Each row of a before or after table is a point. One or more steps were done to the points. Then noise was added and the rows were shuffled. The steps act on columns, c1 being the first. What was done? A step turns or swaps two columns, mirrors them in a line or flattens them onto one, adds a multiple of one to another, or multiplies or shifts one. Angles are multiples of 10 degrees, from the lower column toward the higher: turns from -170 to 170, lines from 10 to 170 but not 90. Use the fewest steps. Two steps may share a column if one is a turn and the other turns, adds or multiplies; they go together, in the order done. Otherwise the lowest column goes first.
In the rows, 128 means zero.

Before (11 x 3)
[[ 81 146 188]
 [161 172 138]
 [ 95 160 160]
 [ 88 142 167]
 [106 150 197]
 [124 103 116]
 [147 115  94]
 [200 119 128]
 [133  90 120]
 [166 134 139]
 [173 146 137]]
After (11 x 3)
[[117  65 124]
 [137  93 167]
 [139 105 170]
 [130  79 200]
 [ 91  78 144]
 [121  53 132]
 [187 106  81]
 [168 101  88]
 [196 108 103]
 [137 132 162]
 [160 122  96]]
Steps: swap c1 and c3; shift c2 by -40

Before (14 x 8)
[[ 99  87  96 134 161 140  81 117]
 [112 129 155 163  71 133  50  94]
 [138  88  70 101 192  51 114 164]
 [150 161  73 158 160 150 137 126]
 [ 90  91 144 127 174 143 125 105]
 [ 66 110 137 178 169 135  58 110]
 [117 205 153 117 110 166 102 133]
 [115  88  95 142 159 141 140 142]
 [119 120 101 168 119 141 150 159]
 [156 104  99 128 191 112 126 133]
 [132 139 112 131  75 112 203 114]
 [139 110 134 138 115 149 121 167]
 [166 121  52 111 115 136 187 127]
 [159  98 107 135 169 129 145 137]]
After (14 x 8)
[[117 191 152 107 175 165 142 121]
 [159  78 106 126 132 128 110 121]
 [ 90  66 145 115 130 143 147 154]
 [154  63 101 116 152 111 126 104]
 [166 135  50 102 115 136  90 122]
 [118 129 101 158 116 139  91 108]
 [150 125  74 149 175 152 122  96]
 [139  52  68  90 138  52 109  56]
 [134 177 112 121 101 110  91 186]
 [141 127 136 130 107 149 103 103]
 [112 174 155 153  92 133 203 108]
 [ 97  76  96 124 117 140 167  78]
 [114  78  95 131 117 142 111 106]
 [ 66  85 137 167 140 135 187  92]]
Steps: turn c2 and c5 by 50 degrees; turn c7 and c8 by 130 degrees; add 0.7 times c3 to c8; shift c4 by -10

Before (14 x 11)
[[ 90 131 116 149 110 115 132 128 129 133 101]
 [179 151 138 208 155 155 125  78 149 171 174]
 [ 77 111 118 135 134  43 190 131 122 181  97]
 [161 156 110 123 126 106  67 141  81 111 209]
 [106  70 100 123 122 103 191 168 104  94 113]
 [155 191 125 115 142  90 100 162 107  57 178]
 [186 184  66 141 133 124 120  79 156 153 169]
 [129 168  67 110 168 103  68 208  83  91 175]
 [110 143 116 129 147 122 107 130 168 141 173]
 [106 115 124 107  66  74 139 120 130 107 125]
 [ 94 153 121 121  78 101 156 153  86 108 131]
 [138 155  78 150 167  63  65 148 104 106 138]
 [155 159 132 100 181 137  73 136  92 119 149]
 [190 149 115 156 126 118 117 148 156 168 140]]
After (14 x 11)
[[158 155  51 135  92 126 124 161  70 152 169]
 [124 115 123 129 116 128 107 111  81 140 174]
 [122 179 136 118 184 131 150 143 136 107 129]
 [122 195 117 114 144 132  98  93 100  55 182]
 [128 126 119 210  77 127 124 153 101 167 173]
 [121 128 133 146 141 129 128 143 128 138 100]
 [145 165  79 151 104 129  65  89 130 103 140]
 [149 191  70 111 146 132  68  43 138  91 167]
 [127 121 142 132 121 130 188 124 146 182 100]
 [137 122  98 154 143 129 113 110  97 169 140]
 [137  99 113 115 159 131 182 107 190  92 118]
 [121 174 123  99  93 122  78  86 134 125 157]
 [128 122 132 110 173 131 134 172 132 112 128]
 [141 178 101 128 138 127  64 117 141 110 210]]
Steps: flatten c1 and c3 onto the line at 110 degrees; mirror c2 and c9 in the line at 160 degrees; turn c5 and c8 by -140 degrees; multiply c6 by 0

Before (9 x 14)
[[138 148 137 179 129 141 145 117  97 150 132 116  64 139]
 [  7 115 131 106 132 113 108 121  86 160  31 138 106 108]
 [123 157 150 145 121 112 109 132  83 163 146 125 112 116]
 [141 129 137 109 132 117 141  61 111 114 159 245 132 117]
 [138 156 166 122 135 124 147 133 119 105 148 137 121 150]
 [136 115 145 112 115 115 121 129 124  46 150 132 121 125]
 [137 128 174 135 124 117 126 104  94 148 118 109 130 122]
 [133 129 154 119 124 110 148 130 141 153 157 120  87 117]
 [106 147 157 106 120 230 128  91  88 150 157 107 131 115]]
After (9 x 14)
[[141 158 125 121 123 134 147 130 123 116 172 139 110 100]
 [139 117 109 114 143 127 121 132 127  79 153 131  83 130]
 [142 128 107 107 121 128 144  60 108 114 142 248 123 140]
 [149 129 112 121 132 122 156 136 135 155 162 122 106 134]
 [123 144 123 187 133 143 146 117  98 163 133 111  83 114]
 [138 153 122 146 129 115 112 130  86 159 158 128 131 141]
 [143 127 159 135 136 123 128 104  95 135 165 110 139 129]
 [ 35 150 114 104 130 175 126  90  93 136 168 109 138 145]
 [ 64 119 216 108 123  23 108 123  84 160 102 138 122 146]]
Steps: turn c1 and c6 by 50 degrees; turn c3 and c11 by 70 degrees; turn c5 and c14 by -170 degrees; turn c10 and c13 by 30 degrees; multiply c10 by 0.7

Before (10 x 20)
[[121 124 147  94 172 113  77  89  86 109 159 114 112 107  97 149 127 153
  125 115]
 [182 140 162 111 186 130 168  55  99 118  80 106 129 152 204 112  94 103
  107 148]
 [118 126 111 189 108 184  99  49 166  63  93 135  92 137 100 173 125 135
   67  58]
 [109 129  88 122 128 149 108 134 153 122  57 169  68 117 124 146 175 135
  135 122]
 [111 122 161  96 117  71 146 119 119  61 148 104  93  92 118 135  74 113
   65  75]
 [113 106 108 105 170 147 128 155 147  98 121 118 144 180 156 127 154 129
   76 118]
 [164 168 158 126  95  79 124  85  79  70 137 121 159 110  92  70 171  95
  164 107]
 [174 175 129 126  88  82  92  71 116 127 130 169 132 182 168  64  97 131
  131 105]
 [134 108  71 121 159 156 167 145 143 120 107 175 123  80 145 157 101 132
   80 115]
 [112  92 116 134 117  93  79  97  74 152  85 122  81 168 143 128  88  70
  171 119]]
After (10 x 20)
[[116 106 110 106 168 147 128 156 148  94 119 120 144 181 127 128 154 130
   75 118]
 [116 122 164  95 114  73 146 120 118  63 147 113  94  95 128 135  76 111
   65  74]
 [168 140 160 114 186 130 169  55  99 118  80 111 128 151 129 113  93 105
  106 145]
 [119  93 113 136 114  92  79  94  73 151  83 122  79 169 129 129  86  70
  170 121]
 [154 169 158 127  95  79 123  86  80  70 137 125 159 114 125  69 171  97
  163 108]
 [123 125 148  95 172 113  78  89  84 110 157 119 112 108 127 148 128 153
  125 115]
 [133 109  69 120 158 154 167 144 141 122 108 158 120  78 126 157 101 132
   81 114]
 [116 127  90 123 127 148 108 135 151 120  57 156  67 115 128 148 174 135
  135 126]
 [122 127 111 189 109 186  96  50 164  63  91 134  92 139 129 171 128 132
   68  57]
 [161 174 129 127  86  83  89  68 116 129 131 155 132 182 131  64  98 135
  131 104]]
Steps: multiply c1 by 0.7; multiply c12 by 0.7; multiply c15 by 0

Before (12 x 48)
[[176 113 138 187 116 185 114 104 106 122 133  90 139  96  65 103  76  89
  131 121 136  83  89 104 151 103 138 124 132 194  78 178 109 163 114 184
   90 112 127 113 149 176  77 121  96 108 131 122]
 [110 110 132 151 135 106  72  72 174 175 124 128 111 175  90 139 127 132
  121 130 145 102 125  83 134 116 125 106  60 115  91 153  66 150 180 108
   80  76 175 161 102 134 120 108 136 165 107 132]
 [109 133 190 142 104 145 132 101 128 168  68 127 123 105 132 133  40 146
   99  77  78 120  77 175  76 194 108 141  91  96 166 116  84  81 135 183
  140 128 185 176 156 100 110 139 184 108  79 153]
 [144  61 136 175 143 183  91 158 137 127 108  86 165  87 129 105 127 130
  116 109  56 103  88 149 126 128 188 101 144 147 154  96  88 136 199 111
  136 150 134 180  70 113 120 111  91  93  78 100]
 [119 136 136 126 101 117  71 124  97 116 124  79 195 101 161 177 111 167
  109 100 108 102 144 100  63 166 117 161 111 156  73 150 112  71 129 137
  178  88 147  89  99 164  93 147 151 169 169 115]
 [113  82 198 126  95 159 137 166 111 115 112 161 171 147  95 115 131 152
   87  78 130  58 161 177 115 129 178 115 113 160 151  97 121  95 187 129
  110  76 113 126 119 161 172 120 123 153 172 118]
 [129  34 100 185 141 172  99 133 183 129  70  84 115 146  63 141 127 165
  148 161 115 147 175 113 132 159  88 126  71 185 104 121 130  69 100 146
  168 115 128 105 101 103  88  75 182 129 145 152]
 [119 115 159 183 117 151 155  86 131 159 117 130 133 162 152 173  92 159
   50 161  67 148  82  87  77 144 100 111  98  95  91 120 164  98 124 137
   76 169 154  93 149  96  87 140 105 149 139 173]
 [151  64 133 123 129 121 174 108 170 136 126  75 108  98  66 102 128 176
  109 140 126  72 132 162 126 133 158 124 121 149 135 119 162  92 149 161
  157 145 178 100 121 145 133 113 124 125 103  83]
 [136 113 106 110 169 136 107 102 156  93 133  96 138 129  97 137  38 166
   87 104  93  99 153 130 153 101 163 128 116 108 147 116 156  82 157  98
   82 124 133  84 136  92 176 142 104 177 160 115]
 [183  38 156 173 176 148  99 169 108 106 118 152 178 103 136 101  85  97
  142  91 121 150 131  79 135 134 141 136 157 131 139 195 143 129 153 147
  119 167 143 171  87 175 116 130 144 113 110 158]
 [204 105 100 120 124 141 111  71 121 149 103 133 108  84 103 135 104 168
  105 137 149 127 159 152 138  99 169 128  63 109 127 131 126  99 104 135
  106 125 144  82 119 128 180 134  93 119 168 130]]
After (12 x 48)
[[102 127  32 139 116 152 153  89 129 158 117 130 133 159 154 171  92 212
   49 161  67 145  86  87  75 144 103 114  98 103  89 119 159  97 125 136
   74 171 156  91 150  99  80 137 106 147 140 173]
 [104  70 134 135 127 118 173 107 172 138 128  78 107  98  68 105 131 227
  108 142 122  73 136 164 128 134 158 126 118 159 133 115 163  91 149 163
  158 141 180 100 121 146 132 112 123 126 102  85]
 [151  57 156 107 123 143 110  73 120 149 101 134 110  86 102 133 103 215
  106 135 150 127 179 151 136 101 173 131  59  98 128 130 130  97 104 133
  111 128 148  83 119 129 157 135  94 118 167 133]
 [100 129  91 123 135 105  70  70 171 174 128 127 112 175  90 139 124 181
  119 130 145 102 120  85 136 116 125 106  59 124  90 151  65 151 182 109
   79  77 175 160 104 133 125 108 134 165 107 132]
 [ 96  74  55 120 142 182  91 157 138 130 112  87 163  90 130 104 126 182
  115 107  53 103 120 151 130 125 186 104 144 159 150  95  88 138 198 109
  139 151 131 184  71 111  91 112  90  94  78  97]
 [137 139 129 137  99 117  72 123  96 119 125  80 197 100 163 178 112 217
  110  99 109 102  91  98  65 164 118 159 110 158  73 150 109  69 130 137
  176  87 148  92  99 165 144 148 152 167 167 117]
 [ 97 110  94 197  94 161 139 166 110 115 113 161 172 148  98 116 132 201
   86  76 131  58 170 179 116 129 177 116 116 175 151  94 120  97 186 131
  113  76 113 127 114 162 161 121 120 151 173 117]
 [ 95  28  45 137 175 148 100 168 110 104 117 151 181 101 138 101  85 146
  140  91 121 147 118  81 136 134 140 136 155 143 139 192 142 130 155 148
  121 166 143 171  86 176 133 132 143 112 109 159]
 [113 148  73 181 105 145 133 101 131 172  65 126 120 106 129 133  39 196
  100  76  78 121 109 176  75 194 109 140  89  99 166 114  84  82 136 183
  139 128 185 177 155 100  75 140 183 111  77 152]
 [112 112 171 112 169 135 108 100 157  93 134  94 137 131 101 139  39 215
   84 106  92  98 177 130 153  97 164 127 115 112 144 116 156  82 155 101
   83 123 134  86 137  92 152 140 103 178 161 114]
 [ 83  67  55  83 142 174  98 131 183 129  73  85 115 143  61 144 125 216
  150 161 117 147  89 113 133 158  87 123  72 208 104 121 129  72 101 149
  169 111 130 105 102 102 177  76 183 131 147 153]
 [168  83  35 120 117 184 114 103 106 122 135  89 137  96  65 103  76 142
  132 121 135  85  79 106 152 101 138 126 134 179  79 180 108 164 111 186
   90 114 126 113 148 177  87 120  96 108 134 122]]
Steps: turn c1 and c2 by -50 degrees; turn c1 and c30 by -20 degrees; turn c3 and c4 by 110 degrees; multiply c3 by 1.6; shift c18 by 50; swap c23 and c43

Before (9 x 64)
[[151  85 166 119 125 119  87 182 129 114 149 147 133 108 114 121 171 176
  152 121 114 154 114 102 132  78 201 164 126  74 127 125 144 145 128 101
   72 190 109 154 149 182 144 120 161 170 121 119 179  67 163 120 157  89
  144 154 119 125  82 147 161 106 153  96]
 [128  95  98 106  57 103 123 120 127 158 100 115  70 185 103 157  87 184
  129 110  68 111 137 116 134 106 117 136 164 151 186 186 124 100 149 138
  151 112 187  70 101 155  96 148 174 155 128 125 118 146 102  99  76 143
  142 101 143 137 147 133 140 180 121 193]
 [ 94 149 165  85 138  76 180  97 163 115 152 137  95 156 168  87 165 100
  144 107 143  81 135 140 146  92 118 174 121 169 118 124 151 149  93 158
  101 118 109 138 154 160 147 141 100 150 150 134 113 128 135 115 153  61
  117  67 120 101 124 128 108 116 136 104]
 [ 78  99 121 171 112 147  94 132 125  94  85  85 101 120 132  93 133 158
  111 167 144 174 123 145 149 137 119 129 174 123 143  99 152 174  81  67
   82 134 159  82 105  87 153 167  83 102 178 119 138 154 167 168 176  98
  160 160 149 135 123 108 162 145 117 150]
 [ 85  82 178 118 100 125 130 135  90 157 142 143  61 142 176  73 104 139
   91 173 103 120  70 145 104 153 120 166 158 161 113 154  97 117 130 167
  167 202 164 173 181 103 151 138 160 191 170 169  99 102  91  99  88 122
  167 105 160 186 119 113 155 108 172 177]
 [154 150 174  95 126 152 154 105  95  90 124 126 114 141 175 170 144 162
  143 108  90 131 128  63 146 142 189  96 141 152 152 157  89 176 128  61
  165 135 110 111 160 150  73 142  97 183 159 108  95  80 101 148 120 152
  163 107 147 149 139 167 147 163  80 164]
 [111 165 126  70  59 130 111 107  89  91 164 132  98 120  89 158 139 130
  119 211 111  76  81 110  69 130 182 143 200  99 134 135  85 192 142  75
  145 205 111 154 188 102  95  95  75  94 162 128 156 119  93 171 149  48
   74 166  86 129 171 108 173 202  88 134]
 [112 132  99 166  66 150  92 131 127 180 131  86  75 139 120 139 144 119
  191 113 154 112 138 123 129 122 203 113 121  97 132 153 166  97 168 154
   84 136 114 151 127 175 119 161 129 170 142 169 120 152 170 111 121  82
   83  91 144 123 116  93 203 155 101  96]
 [147  75  96 124 127  88 110 122 162 167  82 142  43 166 142  71 141 137
   99 160 162 117 154 138  70 109 107 170 120  73 207 143 147 155 124 163
  165 120 144 166 128 131 163 138 135 177 164 155  87  78 156 114 172 114
  150 159  84 130 160  96 109 137 127 145]]
After (9 x 64)
[[128 102 100 107  69 104 124 118 132 158 101 115  71  81 102  81 105 185
  130 113  69 111 140 115 164 103 115 139 179 148 185 129 125 102 150 140
  168 115 186  70 100 158  97 150 171 156 127 127 117 147 101  99  75 145
  144 100 146 139 142 133 122 179  71 193]
 [ 93 156 165  88 137  78 180 148 163 115 156 138  96 135 170 180 138  99
  144 106 143  83 138 137 141  93 117 172 118 171 120 138 152 153  94 157
  164 115 109 143 149 160 151 143  96 149 149 129 112 127 134 111 154  63
  116  68 123 100 127 130 128 120 136 107]
 [155 135 171  93 121 149 152 135  92  88 125 123 111  91 174 104 175 164
  142 109  89 133 126  64 174 144 191  93 134 152 152  92  86 175 131  65
  117 135 113 109 160 150  70 144 103 186 160 106  91  80 101 148 119 151
  164 107 145 151 141 167  61 164  93 163]
 [145 157  96 124 131  88 113 141 164 169  81 144  40  78 140 156  59 138
   99 161 166 119 153 137 105 110 109 172 121  75 210 133 147 159 123 162
  142 121 143 172 130 131 163 138 134 179 162 156  87  75 158 115 172 108
  149 160  83 130 159  98 150 141 113 146]
 [ 78 142 120 172  99 147  97 107 122  91  86  84 103 169 130 148  88 157
  110 164 143 171 126 148 117 137 120 130 155 124 146 108 150 173  82  68
  143 139 157  84 103  89 153 168  84  97 181 121 136 150 165 165 174  96
  162 159 152 139 124 111  81 144 152 149]
 [109 125 119  69  54 129 108 108  89  88 163 135  97 121  89 123 172 131
  118 210 115  78  79 108  77 127 179 143 191 101 133  91  86 192 141  73
  114 203 114 157 185 100  96  95  74  94 162 128 159 118  94 174 147  48
   76 165  88 129 168 110  55 200 114 134]
 [112 143  96 166  94 150  92  48 126 181 126  88  75 161 116 121 140 120
  192 115 152 110 138 122 106 122 204 112 154  92 131 107 167  98 167 157
  159 137 114 153 127 175 121 158 130 170 141 169 118 154 169 112 122  82
   88  92 145 124 118  97 118 153 100  97]
 [148 183 167 115 130 120  85  81 131 111 152 144 133 192 113 119 101 177
  154 121 114 157 113  98  92  77 200 166 129  74 127 151 145 145 126  99
  139 189 113 154 150 183 147 120 163 171 121 116 178  69 161 119 160  85
  144 153 118 121  81 145 152 103 131  95]
 [ 88 122 179 118  96 125 128  93  89 156 144 143  61  85 169 148  56 139
   94 172 104 122  68 145 135 152 120 167 155 157 112 178 100 122 131 166
  121 203 163 173 180 103 155 140 159 194 169 170  97 101  87  98  88 120
  167 104 163 186 118 112 152 108 106 177]]
Steps: turn c2 and c17 by -110 degrees; turn c16 and c17 by 150 degrees; flatten c5 and c29 onto the line at 140 degrees; add 0.7 times c36 to c8; turn c8 and c61 by 110 degrees; turn c14 and c37 by 120 degrees; add -0.7 times c14 to c25; turn c32 and c63 by -80 degrees
